Every row gives one point. The points of each table are mixes of a few directions, plus a little noise. How many directions does each table use, and how many do they share? Where both have some left over, give the other angles between the two spaces (their principal angles), to ten degrees, smallest first.

First (5 x 3):
26.7	-10.9	-48.2
-10.6	4.5	19.1
-6.3	2.7	11.1
-17.0	7.0	30.7
7.0	-3.0	-12.7
Second:
-19.5	5.9	14.5
-13.3	1.9	-11.1
25.5	-6.4	-4.8
10.1	-3.0	-10.3
-44.8	12.4	20.5
41.9	-10.6	-9.4
Directions: first 1, second 2, shared 1

First (6 x 6):
-7.5	38.0	52.1	-8.1	-1.7	-8.5
3.9	-21.1	-28.2	3.7	0.1	4.7
2.7	-15.9	-23.0	3.7	0.6	4.2
4.4	-20.6	-28.3	3.5	0.4	5.0
3.0	-17.2	-23.7	3.6	0.4	4.0
-6.8	36.7	51.3	-8.1	-1.5	-9.5
Second, 6 rows:
-4.6	23.7	33.0	-5.3	-1.0	-5.9
0.0	0.7	0.9	-0.2	-0.1	-0.1
1.6	-8.6	-11.8	1.8	0.4	2.1
-2.3	12.0	16.6	-2.6	-0.5	-3.0
-4.7	24.7	34.2	-5.4	-1.0	-6.1
10.1	-52.5	-72.9	11.4	2.1	13.0
Directions: first 1, second 1, shared 1

First:
0.8	-6.3	4.9	-1.8	-16.1	0.2	2.2	16.2	-16.9	0.7	1.5
6.2	5.2	-17.0	7.9	-6.3	-10.0	7.9	23.0	1.4	7.5	-17.8
-16.9	-0.6	44.4	-20.6	10.8	5.9	-31.3	-9.1	-31.8	-14.6	28.8
1.8	10.4	-10.3	4.6	8.0	-10.0	-1.4	11.6	5.5	4.0	-13.4
-11.2	-8.5	32.7	-15.2	5.2	13.6	-16.4	-25.0	-14.8	-12.3	28.9
-0.7	9.2	-1.9	0.8	4.5	-9.7	-6.3	16.9	-5.8	1.9	-9.0
5.6	6.7	-15.3	7.3	-7.6	-12.7	5.5	30.7	-4.1	7.9	-19.2
13.3	-8.0	-42.3	18.7	21.2	21.1	36.1	-81.2	85.2	4.2	-2.4
1.2	-8.5	5.2	-1.9	-19.3	1.2	3.5	17.0	-18.7	0.8	2.4
Second, 10 rows:
8.2	-14.1	11.5	3.9	-18.7	6.3	-10.9	-33.8	-18.7	-5.9	47.4
8.4	-7.6	-15.7	10.6	11.4	14.6	10.7	-66.6	42.3	-1.8	21.6
-5.4	6.7	-0.6	-4.0	5.2	-4.7	2.5	25.6	-0.7	2.4	-22.8
8.8	14.3	-9.5	10.2	-14.6	-27.5	-13.5	48.0	-32.9	8.1	-6.5
18.2	5.9	-15.4	18.9	-17.4	-19.6	-13.3	1.1	-19.8	5.3	24.5
-19.1	-8.7	32.1	-23.4	-1.8	12.8	-0.7	24.4	-20.1	-7.3	-10.6
-15.8	-1.1	9.6	-15.5	17.0	13.0	12.4	8.8	17.9	-2.8	-30.1
-14.1	-11.9	12.0	-14.7	18.8	27.4	16.2	-34.1	33.6	-7.7	-7.6
26.0	19.2	-40.4	31.6	-8.8	-33.2	-9.0	9.1	-2.4	13.0	6.4
-15.6	-3.0	16.8	-17.1	8.5	10.6	6.0	17.5	0.9	-3.8	-22.1
Directions: first 3, second 3, shared 2; angles 80

First (10 x 14):
-11.1	-13.5	-1.8	5.4	-0.5	-8.1	-11.6	-9.8	-6.3	-2.6	-3.4	4.2	-20.7	11.5
-28.6	28.9	-73.3	13.4	23.2	-17.1	37.5	31.5	6.1	-7.5	2.5	-20.2	-13.9	21.7
20.6	17.1	-8.0	13.7	-14.4	11.5	-3.4	4.0	-10.6	2.5	-1.1	1.2	10.2	-15.0
-13.6	-35.7	40.6	-64.2	14.0	-29.9	16.8	-10.7	0.2	-17.1	20.2	-17.1	-25.8	0.6
-14.8	-39.7	36.2	-1.9	-0.9	-5.4	-33.9	-28.8	-0.3	2.1	-7.7	16.3	-20.3	15.2
5.0	12.3	-8.6	2.9	-0.6	4.7	8.5	7.9	2.5	1.6	1.6	-3.1	10.9	-4.7
7.2	-7.0	35.1	13.8	-2.0	28.4	-22.6	-11.4	19.5	18.8	-13.7	20.9	36.3	-4.6
26.8	14.5	8.2	17.0	-15.3	23.9	-10.9	0.1	-1.2	10.7	-5.8	10.7	28.7	-18.2
-9.7	17.4	-54.0	20.9	-2.0	-16.6	9.0	12.8	-17.9	-8.6	0.4	-9.1	-30.0	12.3
15.7	3.9	25.5	-21.8	-0.9	9.0	11.3	3.6	7.7	2.0	7.5	-4.8	25.5	-19.2
Second:
32.3	39.4	-36.0	41.6	-26.9	18.6	-7.0	10.2	-22.7	4.4	-4.9	3.7	11.9	-20.2
-48.4	-59.6	55.4	-60.7	40.4	-28.1	9.8	-16.8	33.5	-5.7	7.8	-5.2	-16.6	27.6
-15.2	-19.0	18.0	-18.3	12.0	-8.1	2.5	-5.1	9.9	-2.2	2.5	-2.6	-5.9	8.1
-16.0	-19.5	20.3	-21.2	14.7	-11.4	3.4	-6.0	12.9	-3.2	3.2	-2.0	-6.0	10.0
29.9	36.1	-33.0	37.5	-24.7	17.4	-6.1	10.1	-20.6	4.2	-3.2	3.7	8.3	-16.1
33.4	40.6	-38.9	39.5	-26.6	18.2	-6.2	11.5	-23.8	5.6	-6.2	4.3	10.4	-19.5
-6.7	-7.7	6.2	-8.4	5.2	-4.3	0.8	-1.4	4.3	-1.7	0.3	-1.9	-1.3	3.8
-4.0	-4.9	5.2	-5.5	4.6	-2.7	1.6	-2.0	2.6	-1.6	0.4	-0.2	-2.5	2.1
-3.9	-3.5	4.0	-5.1	2.3	-1.9	1.1	-0.2	2.1	-0.5	1.1	-0.3	-1.3	2.4
Directions: first 4, second 1, shared 1
